Each row is a point. Each copy is the shape, with its points in the same order, turned, moved and blurred by noise. Is it also mirrored, or only turned?

Shape (9 x 3)
[[-1.0  2.0  2.9]
 [ 1.0 -1.5 -5.0]
 [-1.0 -3.4  5.0]
 [ 1.1 -5.3 -2.0]
 [ 1.7  3.4 -1.7]
 [-3.9  4.3 -3.5]
 [ 1.5  2.7 -3.1]
 [-0.2  1.4 -3.7]
 [-1.9  4.2 -2.4]]
Copy 1 (9 x 3)
[[-2.8 -3.2  0.2]
 [ 2.6  3.5 -2.6]
 [ 0.9 -2.5  5.0]
 [ 4.9  2.1  1.3]
 [-0.4 -1.0 -4.6]
 [-5.3  2.6 -3.7]
 [ 0.1  0.0 -4.4]
 [-0.4  1.7 -3.7]
 [-3.4  0.3 -3.7]]
Copy 1 is: mirrored
Copy 2 (9 x 3)
[[-0.7  3.1  2.1]
 [ 0.2 -0.4 -6.2]
 [ 1.3 -1.4  4.2]
 [ 2.3 -3.6 -3.3]
 [ 0.3  4.7 -3.5]
 [-5.5  3.9 -3.4]
 [ 0.3  3.8 -4.6]
 [-1.4  2.1 -4.4]
 [-3.3  5.1 -3.1]]
Copy 2 is: only turned
Copy 3 (9 x 3)
[[-4.5  0.2 -0.2]
 [ 3.8  3.3 -0.5]
 [-2.0 -5.1 -0.1]
 [ 4.5 -1.5 -0.5]
 [-1.6  4.2 -2.1]
 [-2.3  5.8  3.5]
 [-0.2  5.1 -1.3]
 [ 1.0  4.2  0.2]
 [-2.7  5.0  1.2]]
Copy 3 is: mirrored
Copy 4 (9 x 3)
[[ 0.0  2.8  2.1]
 [ 0.1 -1.2 -5.8]
 [-2.0 -2.4  4.3]
 [-1.0 -5.2 -2.3]
 [ 3.0  2.5 -2.5]
 [-2.0  5.9 -3.7]
 [ 2.4  2.1 -3.9]
 [ 0.0  1.6 -4.5]
 [ 0.2  4.4 -3.4]]
Copy 4 is: only turned

Shape (9 x 6)
[[ 2.8  2.3 -0.3  4.1  0.1  3.5]
 [ 3.0 -2.7  1.6 -3.8  5.1 -3.7]
 [-1.9 -1.3 -6.0 -2.6 -4.2  2.3]
 [ 1.9  1.8  1.9 -4.5 -1.5 -2.9]
 [ 0.2 -3.6  2.9  2.5 -0.8 -4.5]
 [ 2.6  4.2  0.2  3.7  2.0 -1.3]
 [-4.7  2.1 -2.9  2.8 -1.5  3.5]
 [-6.0 -5.4 -1.1  2.2 -1.7 -1.2]
 [ 0.5 -0.3  0.9  2.4  3.1  4.0]]
Copy 1 (9 x 6)
[[ 4.0  1.1 -2.7  1.6  2.3  2.2]
 [-1.7 -5.9  2.4 -5.0  2.6 -1.0]
 [-2.6  4.2 -5.3 -2.8 -5.0 -1.4]
 [ 1.1 -0.2  3.3 -5.2 -0.6 -3.5]
 [ 0.1 -4.8  2.5  2.1 -1.8 -2.0]
 [ 2.9  0.5 -0.2  1.6  5.0 -2.6]
 [-1.0  5.2 -3.1  3.8 -0.5  1.6]
 [-5.0 -1.3 -0.6  3.5 -4.5  1.5]
 [ 0.9 -0.2 -0.3 -0.6  2.6  4.6]]
Copy 1 is: only turned
Copy 2 (9 x 6)
[[ 4.8  1.2  3.2 -1.8  0.2  0.1]
 [ 2.5 -3.2 -6.2  5.2 -2.0 -2.0]
 [-2.8  1.8 -3.7 -5.8 -4.4  1.6]
 [ 0.9  0.9 -2.8  2.3 -6.0 -4.0]
 [-0.2 -4.4 -0.7  0.9 -1.0 -5.6]
 [ 5.4  2.6  0.9  0.3  1.0 -3.4]
 [-3.1  3.2  1.4 -4.0  1.7  0.2]
 [-6.5 -4.0 -1.6 -3.0  2.6 -1.7]
 [ 2.1 -0.7  1.3  0.5  1.9  3.5]]
Copy 2 is: mirrored
Copy 3 (9 x 6)
[[ 4.2  2.3 -2.7  1.3  1.4  5.8]
 [ 3.0 -3.5  3.1 -3.2  2.9 -3.2]
 [-5.7 -2.0 -3.5  3.9 -0.1  2.6]
 [ 0.0  0.6  3.9  2.9  0.9 -1.8]
 [ 2.5  2.1 -1.7 -4.1 -3.3 -2.2]
 [ 5.2  4.4 -2.0  0.6  3.8  1.4]
 [-3.6  3.5 -4.6 -0.4  2.2  5.2]
 [-4.4  0.9 -4.5 -5.0 -3.3 -0.7]
 [ 2.6  0.3 -1.0 -3.1  2.4  6.2]]
Copy 3 is: mirrored
Copy 4 (9 x 6)
[[ 2.4  1.4 -0.2  4.0  2.5  3.5]
 [-0.8 -2.3 -0.5 -7.2  3.2 -1.5]
 [-2.6  3.7 -8.4  1.3 -2.1  3.9]
 [ 2.6  2.2 -0.8 -4.3 -2.4 -1.1]
 [-1.2 -1.5 -0.5  0.8  0.2 -5.9]
 [ 3.1  3.0  2.0  1.2  4.2  0.3]
 [-4.0  5.0 -1.7  4.9  0.2  3.8]
 [-7.9  0.0 -3.5  3.2  0.1 -1.5]
 [-1.4 -1.1  1.5  2.1  2.9  4.2]]
Copy 4 is: only turned

Shape (14 x 9)
[[-2.3 -1.7  0.0  0.0  0.8  0.4 -0.2 -4.7 -5.5]
 [ 0.9 -0.8 -1.6 -3.6  2.1  1.4  0.0  2.8 -0.6]
 [ 5.7 -0.6  1.6 -1.0 -2.0  2.7  1.7 -3.3 -4.0]
 [ 0.9 -4.4 -3.7 -0.5 -2.0  2.6  0.4 -4.3 -0.2]
 [-3.0  4.5 -1.4 -0.2 -2.8  0.4  3.2  0.6  1.8]
 [ 0.4  6.0 -1.0  5.0  2.2  5.1 -3.7  5.0  3.1]
 [ 0.8  3.5  2.6 -1.1  1.1 -4.0  0.4  5.8  3.2]
 [ 2.7 -3.4  2.1  1.9 -2.1  2.1  3.5 -2.5 -1.7]
 [ 1.5  2.9  0.3  1.7  0.1 -4.0 -3.3  5.5  0.1]
 [ 1.3 -2.0 -4.1 -2.4 -6.1  3.7 -1.8 -2.9 -2.6]
 [ 2.4  2.3  3.6 -3.7  0.3 -0.5 -5.6  1.3  4.0]
 [-0.6 -1.8 -0.1 -2.0 -2.3  3.5  2.2 -2.2 -6.2]
 [ 6.0  6.0  0.5  0.8  4.5 -2.2 -4.2  2.8  2.9]
 [ 4.9  4.8 -2.0 -1.3  1.1  0.3 -2.3  0.9  3.3]]
Copy 1 (14 x 9)
[[-1.5 -0.5 -2.9 -0.8 -4.5  0.6  1.4 -2.0 -4.4]
 [ 2.2  0.0 -1.8 -2.9  1.6  1.1  0.8  4.7 -2.3]
 [ 5.4 -0.2 -2.5 -2.7 -5.4  2.5  4.0 -0.6  0.3]
 [ 0.3 -3.8 -6.4 -0.5 -2.0  2.0  1.1 -0.3  1.0]
 [-2.8  3.8 -0.7  0.9 -1.6 -1.0  1.8  4.7  3.4]
 [ 0.9  3.1  4.3  4.9  1.8  7.6 -0.9  6.0  1.0]
 [ 3.3  3.7  4.4  0.0  2.6 -3.7 -0.8  5.0  0.9]
 [ 2.7 -3.8 -0.7 -0.5 -4.3  0.3  4.7 -0.6  1.3]
 [ 4.3  2.6  3.3  2.3 -0.3 -1.3 -4.2  4.9 -1.1]
 [ 0.6 -1.8 -6.6 -3.3 -5.5  3.6 -1.6  1.9  2.3]
 [ 3.7  3.5  2.7 -3.8  3.3  1.6 -4.0 -0.2  1.9]
 [-0.4 -1.4 -3.2 -3.8 -6.2  1.6  3.4  1.6 -2.4]
 [ 7.8  6.3  2.4  2.9  3.7  2.1 -2.3  2.0 -0.5]
 [ 5.4  5.0 -1.4  1.0  2.4  2.7 -1.0  2.8  2.2]]
Copy 1 is: only turned
Copy 2 (14 x 9)
[[-0.4 -3.2  1.2 -0.8 -0.6  2.3  3.0 -3.6 -4.5]
 [ 2.6  0.8 -1.5 -4.1  1.4  3.1 -0.2  0.8  0.8]
 [ 1.2 -3.5  0.5 -1.6 -4.0  1.2  0.4  4.5 -3.8]
 [ 1.9 -4.4 -3.2 -1.6 -5.0  1.3  1.8 -1.7  0.3]
 [-3.2  4.3 -4.6  2.5 -1.1  1.3  2.7  1.5  0.1]
 [-1.9  3.2 -1.9  6.3  1.5  5.6 -6.3  2.5  3.8]
 [-0.9  6.4 -0.3 -0.8  4.1 -1.7 -0.6  4.0  2.9]
 [-1.3 -5.1  1.6 -0.6 -4.1  0.5  2.6  3.1 -1.0]
 [ 2.6  4.2  0.5  3.7  4.3 -1.1 -2.5  1.4  1.7]
 [ 4.7 -1.0 -2.4 -0.1 -8.6  2.6  1.4 -1.6 -2.1]
 [ 0.0  5.4 -0.1 -4.0  0.1  0.0 -7.3  0.7 -0.6]
 [ 0.9 -2.4  0.5 -1.2 -4.2  4.6  4.7 -0.4 -3.8]
 [ 1.0  2.3 -2.7  1.3  5.2  0.0 -8.6  4.2 -0.6]
 [ 1.3  2.0 -4.9  0.0  1.0  0.5 -5.5  3.7 -0.1]]
Copy 2 is: mirrored
Copy 3 (14 x 9)
[[ 1.5 -1.5 -1.2 -1.0 -2.0  1.0 -1.0 -5.2 -3.2]
 [ 4.6 -0.1 -2.3 -2.1  1.7  2.5 -2.6  2.0  2.2]
 [ 6.8 -1.2  2.6 -0.2 -3.0  4.1  1.8 -3.2  1.5]
 [ 2.7 -1.8 -3.2  0.6 -4.7  4.5 -2.8 -4.0  3.4]
 [-0.8  4.4 -2.3  0.0 -2.6  0.4  1.9  3.0  2.4]
 [ 0.7  7.3  2.0  5.4  5.1  0.9 -3.5  1.8  4.6]
 [ 1.1  0.2  1.1 -0.8  3.0 -3.5  0.4  6.3  4.4]
 [ 1.7 -3.3  1.7  0.8 -2.5  4.8  2.2 -2.8  2.5]
 [ 2.5 -0.2  1.2  3.6  2.3 -3.7 -2.1  5.0  2.1]
 [ 5.2  0.5 -1.2  1.3 -7.7  5.0 -4.1 -1.1  0.6]
 [ 3.4  1.4  4.4 -3.2  0.0 -3.1 -5.2  2.2  5.7]
 [ 3.6 -0.5 -0.5 -1.4 -3.6  5.5  0.3 -2.0 -3.0]
 [ 6.3  2.8  2.4  2.2  4.9 -5.5 -1.9  1.2  6.8]
 [ 6.2  3.8  0.2  1.0  0.5 -2.0 -1.8  1.2  7.1]]
Copy 3 is: only turned

Shape (18 x 12)
[[ 5.6 -2.5  0.4 -1.0  3.2 -6.7  0.8  2.7  3.1 -1.7  1.2 -0.8]
 [ 6.6 -2.0 -2.4  1.5  6.0 -0.1 -5.2  3.2  2.0 -2.6  2.1 -0.2]
 [-6.0  0.4 -4.5  5.0 -3.6  2.4  3.5  1.2  5.1  7.0 -4.2 -1.4]
 [ 1.4 -0.7  2.6 -3.7  5.2 -3.4 -4.8 -0.7  0.1 -1.0  1.6 -4.3]
 [-1.9  0.9  0.3 -2.7 -4.2  0.1 -1.9 -3.4 -0.5  0.0  2.0  1.9]
 [ 1.2 -1.8 -4.4 -3.3  4.2 -4.0  0.4  5.6 -1.5  0.9 -1.6 -0.2]
 [-0.2  2.5 -3.2  3.2 -4.1 -1.3  0.1  4.4  2.1  4.3 -3.6 -1.9]
 [-0.4  1.9  4.7 -1.5 -2.7  5.0  1.1 -0.2 -3.1  1.5  2.3  0.2]
 [-4.0  4.3 -1.3  3.9 -0.4  3.4  3.2  1.3  5.7  4.9 -2.1  4.7]
 [-1.0  3.3  4.2  1.5 -1.7  1.2  0.4 -2.5 -4.4  2.8  0.9 -0.6]
 [-0.9  2.8 -5.0  2.6 -0.1 -1.6  3.8  3.8  3.0 -0.9  0.6 -2.9]
 [-0.4  1.2  2.2 -1.3  1.8 -2.0 -3.8 -0.1 -3.2  2.6  7.4  0.2]
 [-4.5  5.3 -1.5  6.9  2.4  2.9  0.9 -2.9  1.6  0.8 -3.1  3.0]
 [ 0.0 -1.9  0.7 -0.5  0.3  0.8 -0.9 -1.8 -2.8 -0.4  0.7 -0.1]
 [ 4.5  1.0  0.3 -5.5  4.5  0.2 -1.4 -0.5  0.0  0.2  3.3 -3.3]
 [ 1.8  5.3  1.3  3.1  3.7  1.5 -2.1 -2.0  2.0  2.0 -2.6  4.1]
 [ 6.4 -0.1 -5.5 -1.6  2.8 -3.9 -0.1 -0.2  0.1  1.7  1.6 -1.8]
 [ 3.6  2.6  1.0 -5.6  2.0 -1.9 -5.1  1.2 -1.9 -3.1  2.9 -1.4]]
Copy 1 (18 x 12)
[[ 1.4 -1.3  1.7  6.0 -1.9 -4.7  2.4  1.8  1.4 -2.5  4.6 -1.1]
 [ 1.4  1.6  0.3  8.8  2.4 -1.3 -3.7  4.3  3.5 -1.6  2.2 -0.2]
 [-8.8  3.1 -0.7  3.7 -5.0  4.5  2.6 -5.9 -0.7  6.6 -2.9  4.0]
 [ 1.2  1.1  3.3  1.4  2.8 -4.5 -1.6  0.5  2.5  0.8  2.7 -5.4]
 [ 2.6  2.2  0.4 -3.9 -2.6  0.7 -2.4 -2.4  0.1  3.6  1.5  2.9]
 [-3.5  0.3 -3.5  2.1  3.2 -0.8  4.1  1.8  0.7 -2.6  3.2 -0.5]
 [-4.9  3.6 -2.2  3.8 -5.6  2.7  2.3 -0.6 -1.8  1.7 -2.0  0.3]
 [ 4.7  0.0  3.0 -2.8  0.0  4.6  0.7  0.2 -1.1  5.2 -1.8  0.9]
 [-3.4  6.9  3.3  3.7 -2.8  4.6  4.1 -3.1  0.6  4.1 -2.3  7.4]
 [ 4.1  2.7  2.4 -1.7 -0.6  0.8  0.7 -0.7 -3.7  5.6 -3.0  0.9]
 [-3.0  2.5 -3.1  4.4 -4.4 -0.1  4.6  2.0  4.3  4.4  0.4  1.2]
 [ 3.4  3.0  2.0 -0.1  2.5 -0.7 -1.9  2.8 -3.2  5.0  4.9 -0.4]
 [-1.5  7.8  1.2  2.9 -0.3 -0.8  1.8 -1.5  1.4  6.3 -6.1  7.4]
 [ 2.2 -0.8  0.3 -0.2  1.6 -1.0 -1.7 -0.6 -0.4  2.6 -0.2  1.2]
 [ 4.6  2.0  0.7  2.6  3.3 -0.1  0.4 -0.2  3.4  1.0  3.5 -4.1]
 [ 2.6  8.1  3.7  4.2  0.7 -0.1  0.2 -1.0 -0.2  0.5 -3.6  3.5]
 [ 2.5  2.3 -4.9  6.2  0.0 -2.3  1.2 -1.5  0.9 -0.4  4.1 -2.1]
 [ 4.3  3.0  0.2 -0.9  1.3 -1.4 -1.8  4.0  2.1 -1.1  3.5 -3.8]]
Copy 1 is: mirrored
Copy 2 (18 x 12)
[[ 1.2  0.3 -0.4  0.9  3.9 -5.6  1.8  3.9  4.4 -0.9 -0.3 -3.3]
 [ 2.7 -4.8 -1.3  2.7  4.8 -3.0 -4.7  4.9  0.4 -1.2  1.5 -1.0]
 [-5.1  6.5 -5.7  9.2 -2.7  3.8 -1.8 -2.8  1.2  6.3 -3.1 -1.8]
 [-0.4 -0.9  1.5 -4.3  4.9 -3.3 -4.6  0.2  1.1 -1.4 -2.1 -4.6]
 [ 1.3  1.6 -1.1 -3.2 -3.2  3.7 -1.0 -3.7 -0.2 -0.4 -1.2 -0.2]
 [ 0.5  2.0 -5.6  0.7  4.8 -2.1  0.2  4.9 -1.4 -0.1 -5.1 -3.8]
 [ 0.4  6.7 -2.3  7.4 -2.3  0.3 -2.4  1.0 -0.4  2.9 -4.3 -1.7]
 [ 0.3  3.4  4.3 -1.0  1.2  8.0 -1.0 -0.9 -1.0 -0.3 -1.6  0.8]
 [-3.3  6.4 -4.9  6.3  0.4  4.7 -2.4 -1.7  3.5  3.4 -2.1  5.4]
 [-0.8  4.6  3.9  0.3  1.7  3.7 -0.9 -4.6 -2.3  0.5 -2.6  0.9]
 [ 1.0  6.7 -4.8  6.2  2.0  1.4 -1.9  1.0  1.6 -0.4  0.2 -4.1]
 [ 0.4  2.6  1.5 -5.6  2.5 -0.5 -2.9 -0.3 -3.9  2.0  1.6  0.6]
 [-3.2  3.6 -4.3  7.0  2.9  3.1 -3.1 -7.2  0.6 -1.2 -1.6  4.8]
 [-0.4 -0.5  0.7 -0.1  2.1  2.5  0.4 -1.6 -1.4 -1.0 -0.9 -2.0]
 [ 4.1  0.0  1.0 -3.7  6.2  0.8 -3.6  1.0  2.1  1.2 -1.6 -3.8]
 [-0.1  0.7 -0.8  3.5  3.6  0.1 -4.0 -3.7  2.3  0.0 -3.8  6.5]
 [ 6.6 -0.3 -3.0  1.2  4.7 -3.1 -0.2  0.6  0.0  3.1 -1.3 -3.9]
 [ 4.5 -0.2  0.7 -4.8  3.1 -0.7 -4.6  2.0 -0.2 -3.2 -2.1 -2.1]]
Copy 2 is: only turned
